Each row is a point. To make a cloud, some directions were put in groups of two or more. Within a group, all points are equally far from the middle, so they leave a hole (a ring in 2 directions, a hollow ball in 3). The other directions are filled evenly. Then the cloud was stretched, turned, moved and blurred a little. How many holes are there, and how many directions does each take, smallest first?

Cloud (21 x 3)
[[  4  -8  14]
 [-29  19  13]
 [ 56 -10 -33]
 [ 58   2 -25]
 [  7 -31 -26]
 [-13  -3   7]
 [-46   4   5]
 [-13  27  39]
 [ -2  37  18]
 [ 37  -4 -39]
 [ -5  39 -28]
 [ 23  37 -26]
 [ 40  21  -7]
 [-18 -22   0]
 [ -6   7 -22]
 [ -1 -21  20]
 [ 16  10 -19]
 [-26  22 -26]
 [ 21  32  20]
 [ 60   4  13]
 [ -3 -31  15]]
Holes: 0

Cloud (31 x 4)
[[-24   3 -49  30]
 [ 35  -3 -32  14]
 [ 34  41 -21 -33]
 [  7 -39  -4 -25]
 [ 14  31  11  15]
 [ 12   1  52  -6]
 [-21 -46 -47   5]
 [ 45 -16 -30 -32]
 [-19 -43  -3 -25]
 [-28 -36   9 -18]
 [ 30 -27  22 -17]
 [-47  -6  11  33]
 [ 28  -4 -22  36]
 [ 14 -37  28  30]
 [-60 -17  16 -40]
 [-16 -21 -10  14]
 [ 30 -39   9  22]
 [-52 -54  -7 -11]
 [-10 -23  24 -33]
 [-18 -42 -44  -5]
 [ 21 -21 -33  18]
 [  0   1 -52  50]
 [-17   7   1 -39]
 [ 30  16  -6  28]
 [-23 -21  -4  32]
 [-40 -34 -35  23]
 [-50   4  27  17]
 [-28 -40  14  38]
 [ 34   0 -25  16]
 [-14 -12 -48 -26]
 [-32 -10  27  26]]
Holes: 0

Cloud (50 x 6)
[[-13 -26  23 -23 -14  -3]
 [ 37  39 -10  12   5  13]
 [ -1 -12 -32  22  -6   9]
 [ 27 -16  24  -7 -24  10]
 [  6  24 -13 -24  -4  35]
 [  3  -3  18 -20  18  39]
 [ -1 -44 -28  -9  -1  11]
 [ 15  11 -35  19  39  -7]
 [ 26  -8 -27  42 -29  -6]
 [ 12  10 -34  -9  -4 -23]
 [ 17  29 -42   0   9  26]
 [  9  -2  27  -8 -30   8]
 [ -5  -6  11 -44 -29   0]
 [ 43   1   4 -16 -36   5]
 [  4 -52   2 -29  34 -21]
 [  3  45  12  -1 -17 -11]
 [-15  18  16  27  13  19]
 [ 40  26   1  29  -6 -36]
 [-20  -5 -13 -55  15  -6]
 [ -7  18 -31  -1  -4 -14]
 [-13 -38   7 -15  -8   8]
 [ 18 -12  32  -7  -1 -27]
 [ 11 -28  13  14 -27  25]
 [ 24  21 -14 -21 -16   3]
 [ 25 -20 -25 -44  23 -37]
 [-19 -13   9  -8  14  25]
 [ -9   4  18  12  -6  24]
 [ 40 -19 -38 -17 -14  14]
 [ -5  16   0   5 -49  37]
 [ -6 -10  -7 -29 -49  17]
 [ 22   5 -36 -10 -40   9]
 [-23  11 -24   8   2  18]
 [-24 -18 -11 -23  -8 -25]
 [ 17 -15 -25  33 -16  -6]
 [ 20   2   3  57 -21  13]
 [ 19  16 -47  -5  10  30]
 [  7   9  34  12 -19 -13]
 [ 10  -2 -16 -47 -17  30]
 [ -1  10  -9 -54  13 -16]
 [  7  16  18 -38  22   2]
 [-14   3 -24  14  29 -22]
 [ 17 -13  15  15  -6  26]
 [ 19   7 -16 -42  -9   7]
 [ 34  -3 -30  12 -25 -21]
 [ 41  28 -11   7   6  34]
 [ 13   1 -11 -39 -40   0]
 [-19 -16  27 -58  25 -12]
 [ -1 -25 -36   6  -5  19]
 [ 17   2  -1 -57  12   8]
 [  0   9   7  60 -28  19]]
Holes: 1 (3)

Cloud (54 x 6)
[[ 39  -5 -11   0 -40  23]
 [-36   7  16 -12 -23  29]
 [ -4 -50   3 -14 -19  -8]
 [ 20 -30 -12 -13 -21 -16]
 [ 21  16  -7 -15 -15 -32]
 [ 10 -22  14 -37  10   2]
 [ 12  -4 -51  -5  11 -43]
 [-44   6   3 -20   2  11]
 [-16  30 -33 -39  18  -9]
 [ 26  10 -36  28  44  -8]
 [-20  12  -6 -12   7  41]
 [-19 -24  20   5  -1  36]
 [ -1 -36 -12  -7  18   3]
 [-28   0 -41  13   1  11]
 [ -3  14 -12 -50 -16  50]
 [ 15   8   2  18 -31  22]
 [ 41  -4 -29 -53 -20  12]
 [  0 -20 -41   5  23  -4]
 [ 20 -37   0 -24  -2  -2]
 [  7   4 -56  23  10 -18]
 [ 14 -24   0 -60 -15  10]
 [-30 -15   7  12  28 -24]
 [ 42  13  -5 -36   5 -20]
 [ 19  37  -1 -22   0 -25]
 [ 28   5 -51   9  -2  -3]
 [  4 -27 -13   1  29  -3]
 [-25   0 -10 -45 -30  -3]
 [  6   7  10 -37  -1 -23]
 [-21  29  13 -18   7  -5]
 [ 32  28 -17  24  36  16]
 [ -9  13  19   6 -29   3]
 [-10 -22 -22 -27 -32 -31]
 [  4  13 -18  33  33   4]
 [ 12 -21 -34  17 -45  17]
 [ 35  31   6 -25 -13  22]
 [ 14  -8 -18  19 -11 -43]
 [-25  18  -6  32  -7  12]
 [-12 -16   7 -18  26 -25]
 [-24  -6 -45   5   8   7]
 [ -6   4 -42 -18 -22 -37]
 [-12  12 -14 -20 -24  56]
 [ 27 -15 -19  22  11  18]
 [-10  18  15 -16 -24  36]
 [ 22 -10 -30 -28 -47  12]
 [-19  34 -15  -4  -8  17]
 [ 39   3 -42 -23 -30  34]
 [ 14 -14 -46  -3 -21 -12]
 [  7 -15  15  17  -4  40]
 [-22 -39 -22 -28 -15 -15]
 [ 40   6 -37 -20 -35  47]
 [-20  45  -9 -25   8 -20]
 [ 13   2 -26   5 -41 -12]
 [ -3 -16  15  10  17   6]
 [-17  17   5 -28 -36  13]]
Holes: 1 (4)
